Each row is a point. To make a cloud, some directions were put in groups of two or more. Within a group, all points are equally far from the middle, so they leave a hole (a ring in 2 directions, a hollow ball in 3). The other directions are filled evenly. Then the cloud was stretched, turned, moved and blurred a little. How many holes are there, and how many directions does each take, smallest first?

Cloud (19 x 3):
[[-39 -40   4]
 [-26  21 -33]
 [ -8 -54  -5]
 [-53   0   0]
 [-20 -39  24]
 [-28 -18 -46]
 [-48 -29  -9]
 [ 31 -10 -11]
 [ -2  47  29]
 [-42 -27  29]
 [ 13  37   4]
 [ -1  47   6]
 [-13   3 -11]
 [ 26 -20 -21]
 [-35  -7 -19]
 [-16 -55 -40]
 [-46 -10 -17]
 [-16  26  -6]
 [ 35  36 -20]]
Holes: 0

Cloud (21 x 3):
[[-35  45 -13]
 [ 12  26 -48]
 [-27  59 -21]
 [-42  18  57]
 [ 14 -29  13]
 [ 30   4 -29]
 [ -1  32 -17]
 [-45  17  14]
 [-28 -26 -11]
 [-53 -12  43]
 [ -8 -12   9]
 [ 33   0   8]
 [ 10 -47 -26]
 [ 27 -35 -48]
 [-26   1  17]
 [-35 -22  -4]
 [  8 -38 -16]
 [ -5   3 -48]
 [ 34 -18  -5]
 [ 11 -26 -13]
 [-45  29  22]]
Holes: 0

Cloud (26 x 4):
[[-34  18  25  51]
 [ 27 -23 -26  38]
 [  7  44   6  47]
 [ -3 -20 -33  -4]
 [-13  14 -51   7]
 [ 34  20 -43   1]
 [  2  -2  41  32]
 [ 10  17 -44 -57]
 [ 12   4 -47 -30]
 [ 18 -23 -21 -37]
 [-27   9  11 -23]
 [ 22  33  14  48]
 [-20  33 -43  24]
 [-14   1 -53  25]
 [-33  26  19  47]
 [  1  43   6  58]
 [ -1  36 -39 -53]
 [-22  26  27  13]
 [-14  37  25   7]
 [ 42 -22  10  -5]
 [  9 -33   2  -1]
 [-13  41 -27 -36]
 [ 11  52   9  12]
 [ 16 -31 -14  -5]
 [ 46 -15  19 -12]
 [-24  21 -37 -10]]
Holes: 1 (3)

Cloud (50 x 6):
[[  2 -11  -9   9   8 -20]
 [-18   3   4  15 -23 -13]
 [-35  13  11  -5 -19  22]
 [  3  21   8   0 -35 -29]
 [-33  32 -11   7 -17  17]
 [  6   0  45 -28 -15  30]
 [ 39 -13 -27 -32   9  12]
 [-18   2   2  45 -20  -1]
 [  6 -23 -25 -24 -10  18]
 [ 19 -18 -12   8 -40   1]
 [  9 -23  29 -20 -24  11]
 [  3 -30  -2   6  27  19]
 [  0 -27  23  -4 -45  -4]
 [ 22 -17 -17 -25  -9  -7]
 [-37 -16   2  33 -15  15]
 [-20   3 -28   9 -33  35]
 [  8   4  16 -26 -15 -16]
 [ 26 -27   0  14  -8 -10]
 [  7   1 -17 -51 -24 -12]
 [ 13   9  29  22 -25   9]
 [-22  17 -19  -2   2   7]
 [  5 -13 -32  -1  29  16]
 [ -9  15  17  14  10  52]
 [-20  19  14 -17  -1   4]
 [ -9 -29  -6  -8   2  32]
 [  5  -6 -20  21   1  -7]
 [ 41 -25  33 -11  -8 -20]
 [ 24 -12  26  -4 -17  31]
 [  2  -8 -28 -23 -40  -4]
 [-17  22 -15 -10 -20  12]
 [  2  -1 -27  -5  19   9]
 [-15  -2  31   3  24  16]
 [-22  20   6  35 -26  -2]
 [ 34 -13   7 -18 -14   3]
 [ 23  -8 -21  -6 -37  26]
 [  0 -24  -3  -5   6  10]
 [  6  -1  30  41  -3  13]
 [-41 -38 -13  -1   2  21]
 [ -2  -7 -20 -12 -18  11]
 [  8   5 -14  -4  27   9]
 [ 15  -1   9   8  -6  14]
 [ -5  12  11  -9 -60  -1]
 [-18  10  -5 -14  14   0]
 [-10   1 -11  45 -19  -1]
 [ -7 -27 -11   7  15  24]
 [ 28  -9   2 -10  -9  25]
 [-22  -4 -16 -16 -11  -2]
 [ -1   3  15 -27  32  12]
 [  0 -16  20 -28 -17 -11]
 [-34  -4  22 -12   1  -2]]
Holes: 0

Cloud (52 x 6):
[[ 34  -1  23  44  18 -10]
 [-13  -2  34  30  35   6]
 [ 14 -36  12  45   6  20]
 [  2  42   6  13  34  -3]
 [  3   4  -5 -48  12  37]
 [ -9 -46   8  17  13 -35]
 [  2  29  47  -2  25  11]
 [ 23 -45  24   5  44 -19]
 [ 18   7  18 -25 -42  -8]
 [ 26   6 -12  35  42  15]
 [-28  25   7  24  16   6]
 [ 22 -29 -30  33  -1  -9]
 [ 22   8  37 -35 -17 -31]
 [ 14  20 -21  26  41  -1]
 [ -4 -53 -20   8   6  10]
 [ 23 -34  25   0 -32  10]
 [ 17 -47  41 -18  15  17]
 [  2 -52  -6  25  17 -26]
 [ -9  -2   3 -48  19 -17]
 [ 22   0  43  19  17 -35]
 [  3 -23  37  29 -15 -20]
 [ 19 -39  12  20  44  24]
 [ 27 -48  13  -7 -20 -31]
 [-10 -13  24 -52  15   6]
 [ 38  -5 -19 -23  27 -28]
 [ 34  34  20 -37 -11   9]
 [ 30   0   2  -2 -21  43]
 [ -8 -30   3 -23 -35  -9]
 [ 17 -17 -28  34 -18   6]
 [ -5  30 -32  -8   5   0]
 [ 30 -60   8   4  -3 -13]
 [  0  17 -23  36  -8  28]
 [ 10 -35  36  20  29  27]
 [ 37 -20  -4  18  40  28]
 [ 42 -12 -10 -14  -9 -40]
 [ -4 -39  29 -35  22 -17]
 [-11  22 -12 -19 -22 -19]
 [ -8  -6  22  36  28  36]
 [ 16  -1  11  51  11  28]
 [ 30  17 -28 -18 -17   7]
 [  8  -8 -26  39   2 -28]
 [ 10  -9  31  37  13  36]
 [ 17  33  -7 -34  14  35]
 [ -2 -41  28  -9   7 -41]
 [  1 -30   4  37 -25 -17]
 [ -8  12   5 -12  -3 -45]
 [-11  15  14  -6  14  57]
 [ -7  -8  40 -39 -11  22]
 [ 45  12  -9  31   7  -7]
 [ 44  -9 -31  -5  17  -6]
 [ 18  18 -17   5  28 -36]
 [ 21   3  31 -52  33  13]]
Holes: 1 (6)

Cloud (88 x 8):
[[ 12   4  10  32  19  20 -30 -18]
 [ 60  -6  -5  -7  -5  -1   9  -6]
 [-33 -12 -24   8  -7  27 -14  51]
 [-18  10  15  31  18   7 -13 -28]
 [  5  -6  23  49 -45  10  12  27]
 [-22  29 -29   8 -15 -26  14  18]
 [ 15   2  16  43  -5  48  -7  30]
 [ 31  -9  31  33  -7   4   1 -16]
 [-37  16   1  52 -29  20   8 -12]
 [ 12  29  -6  59   4 -13  -8  -6]
 [-43  -3 -10 -15 -30 -24 -21 -14]
 [  2  29 -26 -21  -8 -16 -47  21]
 [ 22  -1 -20 -35 -20  -9  -8  48]
 [ 10  -4  14  19 -36 -31   2  35]
 [-39  -9 -25  40  -8  22  -5  41]
 [  6 -20  24   2 -39 -34  -7  19]
 [  5  31  -2 -37  -6 -22  27 -28]
 [ 10  10   3 -26 -43 -27 -12 -23]
 [-23   5  19  17 -18  11  24 -40]
 [ -7   4 -40 -21   4 -35 -26 -12]
 [ 21 -29  -9  26  -9  18 -36   7]
 [ 11  -6  39  -4 -40  26   2   1]
 [-38   5   0 -29   0 -34  -7  -2]
 [-45  11  -5   3 -12 -15 -34  -1]
 [ 44  12   1 -29  14 -36 -17  10]
 [ -1  15 -14  -3  31  25  25  12]
 [-13  16 -13  22 -28  19  43  32]
 [ 46  21  22   0  33 -11   0  13]
 [ 28  17   8  19  32 -15 -29  18]
 [-12  50 -17  26 -14  33 -16  16]
 [ 25 -12  22 -42  -5 -29 -25  -5]
 [-22  13 -32 -25 -35  26 -19 -10]
 [ 13  39   8   3  10  26  14 -29]
 [-44  -7  18  18 -28 -19  12 -23]
 [  9  41 -14  32 -17  38 -21  25]
 [ 46   4 -15 -22 -11  38  -8  11]
 [-27 -28 -26  -5   7  16 -20 -19]
 [ 38  11   1 -16 -26 -21  23  32]
 [  8  19 -18 -48  23  -1   4 -25]
 [-23  17 -18 -48  -4  -3   9  18]
 [ 54   2  12 -35  19 -14  -1  -2]
 [  2  -1  14 -21 -28  43  -1  37]
 [ 32  16   1  21 -13  50  -6  -1]
 [  7 -29 -25   3 -13  18  32 -14]
 [-14 -11  16 -13  12  27  28 -16]
 [-19 -20 -22  56 -20   1  20  21]
 [-22   2   7  -8 -19  10 -44 -15]
 [-24 -27 -46 -14 -25   3 -14 -13]
 [-10 -24 -26  -3   2 -31   3 -22]
 [ 29  -2  32 -51  -5 -27  -4   8]
 [ -6  -9  -1   7  12  48  -2  42]
 [-16  22 -27  38  22  18  13  21]
 [ 22  11 -14   8  15  -1 -36  50]
 [ -1  38 -32 -36  -5 -10 -33  11]
 [ -5  17  16   1   7 -12  38  33]
 [-12  22  -8 -35   8 -10 -46   1]
 [ 39  -4  24 -46  15  11   2   9]
 [ 22  31   0  30 -43  18   4  23]
 [-36   9 -13  35 -15  47  -3  -7]
 [-19  29  30  -3 -10   7 -21 -10]
 [ 27  -1   3  -4  18 -29  -8  41]
 [ -5 -24  27 -30   4 -30  -5  26]
 [  0 -16 -32 -20 -36  31   9  37]
 [-15   8   9  33  19 -22   3 -28]
 [ 27   5 -27   9  12  -8  -5 -38]
 [-26 -24 -23  36  11  -6  -7  -7]
 [ 40  10  10 -55   2   7 -16 -12]
 [-15  15 -25 -24 -10   9  16  43]
 [-11  28 -46 -12 -23   0 -36  14]
 [ -7  13  16   9  18 -19  34 -26]
 [ 36  -2  12  20   5  40 -11  -6]
 [  7  48 -44  15 -11   9   9   6]
 [ 16   8 -36   0 -30 -24 -11 -24]
 [  0  21 -12 -30  22  13  29   7]
 [ 16  10  28  40 -36  -8   4 -10]
 [  8   6 -26   3 -15 -37   4 -32]
 [ 17  25   6  16 -26  50  -9   8]
 [-22   4  -5 -48 -20  -5 -16 -28]
 [-35 -14 -13  -2 -26  18 -12  53]
 [ -5  20 -21  11  -9  51  -2 -21]
 [-15   0 -12 -38 -33   9  -4 -36]
 [ -7 -21  -9   5 -60  15  12  35]
 [-13   1  12  49  11  19  25  34]
 [  9  -1 -18 -31  11   7  -3 -44]
 [ 18  -8  10  -6  -1 -37 -29 -24]
 [-45  13  -6  32 -37  -1 -15  -2]
 [-13 -11  23  35  10 -14  36   4]
 [-19   0  31  -7  16 -19  26  18]]
Holes: 2 (2, 6)
